Each row is a point. Each copy is the shape, with its points in the same order, turned, moved and blurred by noise. Is it also mirrored, or only turned?

Shape:
-2.22,-1.31
0.14,-0.66
-0.07,-1.94
0.22,-0.55
1.11,-1.13
-2.86,1.67
0.57,2.27
Copy 1:
2.74,0.54
0.64,-0.62
1.66,-1.29
0.50,-0.46
0.17,-1.65
1.25,3.08
-1.60,1.36
Copy 1 is: mirrored
Copy 2, 7 rows:
-2.29,1.15
0.11,0.77
-0.35,2.06
0.12,0.75
1.06,1.46
-2.58,-1.90
1.06,-2.02
Copy 2 is: mirrored

Shape, 8 rows:
-1.30,-2.58,0.34
0.50,0.38,1.22
1.26,-2.41,0.55
0.10,0.28,-2.60
1.26,-2.04,1.01
1.40,0.07,-0.01
1.07,1.61,2.53
0.93,1.45,-1.65
Copy 1 (8 x 3):
-3.05,1.05,-0.29
0.06,-0.57,0.20
-1.11,2.22,0.88
0.30,1.42,-2.89
-1.07,1.78,1.32
0.76,0.67,-0.29
0.89,-1.91,1.51
1.57,0.34,-2.12
Copy 1 is: mirrored
Copy 2 (8 x 3):
1.73,-2.20,-1.80
-0.26,-0.38,0.59
-0.10,-3.14,-0.22
-2.17,-0.45,-2.86
0.04,-2.88,0.26
-1.46,-1.05,-0.08
-0.46,0.55,2.20
-2.60,0.26,-1.33
Copy 2 is: mirrored

Shape:
0.61,-1.78,0.97
0.23,-1.21,0.44
0.46,-1.18,0.93
-1.28,4.23,0.47
0.80,-1.71,-0.86
0.88,-0.69,0.97
-1.42,-2.34,-0.48
Copy 1 (7 x 3):
0.06,2.08,2.09
-0.36,1.58,1.46
0.13,1.50,1.85
1.35,-3.37,-0.62
-0.78,2.35,0.54
0.72,1.63,1.37
-2.56,1.36,1.50
Copy 1 is: mirrored
Copy 2 (7 x 3):
1.27,-0.97,0.58
0.73,-0.64,0.51
0.96,-1.34,0.31
-4.07,0.01,-2.10
2.01,0.72,0.61
0.81,-1.16,-0.36
0.45,0.09,2.55
Copy 2 is: mirrored

Shape (7 x 4):
-0.27,-2.60,-2.35,1.05
-0.75,-2.53,-1.29,-1.89
1.42,0.26,2.12,-0.73
0.11,1.45,1.61,0.59
-1.32,-0.45,-0.11,1.29
1.04,2.65,0.57,0.20
0.82,-0.07,1.31,-2.30
Copy 1 (7 x 4):
2.69,-2.06,-2.11,0.98
1.63,-3.74,-0.96,-1.04
-1.01,-1.16,2.47,0.05
-1.31,0.97,1.12,-0.38
0.04,0.20,-1.65,0.22
0.01,1.88,1.76,-0.89
-0.53,-1.91,2.20,-1.32
Copy 1 is: only turned
Copy 2:
2.20,-1.45,-0.51,-1.92
-0.08,0.11,-1.60,-2.75
-2.48,-0.48,1.88,0.24
-0.80,0.35,1.65,1.58
1.34,0.56,0.89,-0.21
-1.39,-0.47,0.54,2.79
-2.94,-0.06,0.13,-0.51
Copy 2 is: mirrored

Shape:
-1.16,-0.82,0.80,-2.51
-1.60,-2.32,0.40,-1.24
-0.28,1.81,-0.55,1.57
-0.43,2.46,0.01,-0.73
1.06,-0.45,-0.03,-2.71
-1.05,1.75,-0.12,2.78
-0.08,-0.02,0.42,-0.83
-0.19,1.35,-1.25,1.54
-1.81,-1.99,-1.02,-3.26
Copy 1:
1.34,-2.82,0.02,1.58
0.45,-1.96,-0.69,3.04
-0.57,0.81,-0.83,-1.28
0.84,-1.05,-0.33,-1.80
2.36,-1.43,1.60,1.15
-1.93,0.88,-1.50,-1.30
0.50,-1.12,0.44,0.56
-0.10,1.34,-1.01,-0.85
2.88,-2.40,-1.14,2.94
Copy 1 is: only turned
Copy 2, 9 rows:
0.47,0.20,2.33,1.62
-0.89,0.81,3.09,0.43
-0.57,1.60,-2.04,-0.22
0.38,0.58,-1.58,1.64
1.57,-1.20,1.29,0.34
-1.30,2.92,-2.26,-0.22
0.52,0.62,0.72,0.42
-1.05,1.09,-2.05,-0.68
-1.22,-1.36,3.18,1.26
Copy 2 is: mirrored

Shape:
2.56,-0.55,0.38,0.66,-0.55,-1.58
-0.33,2.08,0.09,-2.40,1.25,-2.61
0.11,-0.05,0.26,2.01,0.40,-1.42
-2.76,-2.64,1.01,0.86,-0.28,0.93
-0.69,0.64,-1.49,0.59,1.56,-1.50
0.93,-0.06,0.61,-0.75,-1.73,0.46
-1.18,1.53,-0.97,-2.45,-0.34,0.58
-2.39,0.10,-2.11,-0.30,-2.58,-0.35
-1.05,-0.42,-0.64,0.32,-0.71,-1.17
1.62,1.35,-0.78,-2.21,1.76,-1.96
1.96,2.56,-0.59,0.14,-1.34,-1.41
Copy 1 (11 x 6):
1.12,-0.37,0.84,0.95,-3.17,1.26
0.49,3.53,0.23,-0.62,-0.45,2.82
2.00,-0.53,0.38,2.14,-0.84,1.54
0.99,-2.75,-2.07,0.70,2.19,0.96
1.91,2.54,-0.57,1.74,0.19,0.91
-1.13,-0.58,0.68,-0.46,-1.14,0.58
-1.55,2.42,0.12,-0.96,1.42,0.31
-2.31,0.73,-1.84,2.00,0.53,0.71
-0.14,0.67,-0.63,1.28,0.07,1.14
1.36,3.81,0.52,-0.77,-1.46,0.99
-0.72,1.95,2.36,1.73,-2.01,1.28
Copy 1 is: mirrored
Copy 2:
-0.67,-1.06,0.69,-1.03,0.51,-2.14
-3.49,-0.23,-1.72,-2.84,-0.36,1.29
-1.90,0.39,0.75,0.22,-1.49,-1.45
-0.04,3.05,-1.76,2.31,-0.97,-0.57
-3.41,-0.39,0.07,0.51,-1.20,0.54
1.12,-0.32,-0.82,-0.82,-0.09,-0.06
-0.73,-0.20,-2.15,-0.87,-0.76,2.84
-0.06,-1.27,-2.97,1.06,-2.79,0.67
-1.37,-0.10,-1.50,0.59,-1.47,-0.48
-3.10,-1.30,-0.34,-2.23,1.07,0.99
-0.60,-2.34,0.63,-2.32,-1.53,-0.01
Copy 2 is: mirrored
Copy 3, 11 rows:
0.93,0.15,1.40,1.61,0.29,1.30
-1.44,-2.40,-1.61,-0.56,2.05,1.73
-1.21,0.11,1.54,0.91,0.25,-0.67
0.28,-0.80,0.24,-0.95,-2.14,-3.55
-1.74,-0.03,-0.85,0.80,1.77,-0.97
1.07,0.36,-0.28,-0.49,-1.38,1.12
-0.46,-0.22,-3.26,-1.61,-0.05,0.53
-1.40,0.27,-2.99,0.90,-2.46,-0.81
-0.85,-0.50,-0.76,0.89,-0.76,-0.75
0.17,-1.09,-1.38,0.22,3.01,1.79
-1.21,1.12,-0.34,0.72,0.24,2.99
Copy 3 is: mirrored
Copy 4 (11 x 6):
-0.91,1.14,1.46,1.98,0.30,-1.10
-0.15,-2.40,-1.29,0.91,3.61,-1.42
-1.73,0.22,-0.01,1.57,0.43,1.56
-2.93,-0.76,0.18,-2.40,-0.93,2.54
-0.64,-1.83,-1.31,1.82,0.35,0.64
-1.74,1.38,-0.45,-0.87,0.15,-1.68
-1.23,-1.30,-3.06,-1.25,1.37,-1.59
-4.53,-1.23,-2.42,-0.34,-0.41,-0.28
-2.81,-0.99,-0.53,0.64,0.23,0.16
1.08,-1.59,-0.41,1.14,2.00,-2.26
-1.56,1.24,-1.81,2.50,1.40,-1.57
Copy 4 is: only turned
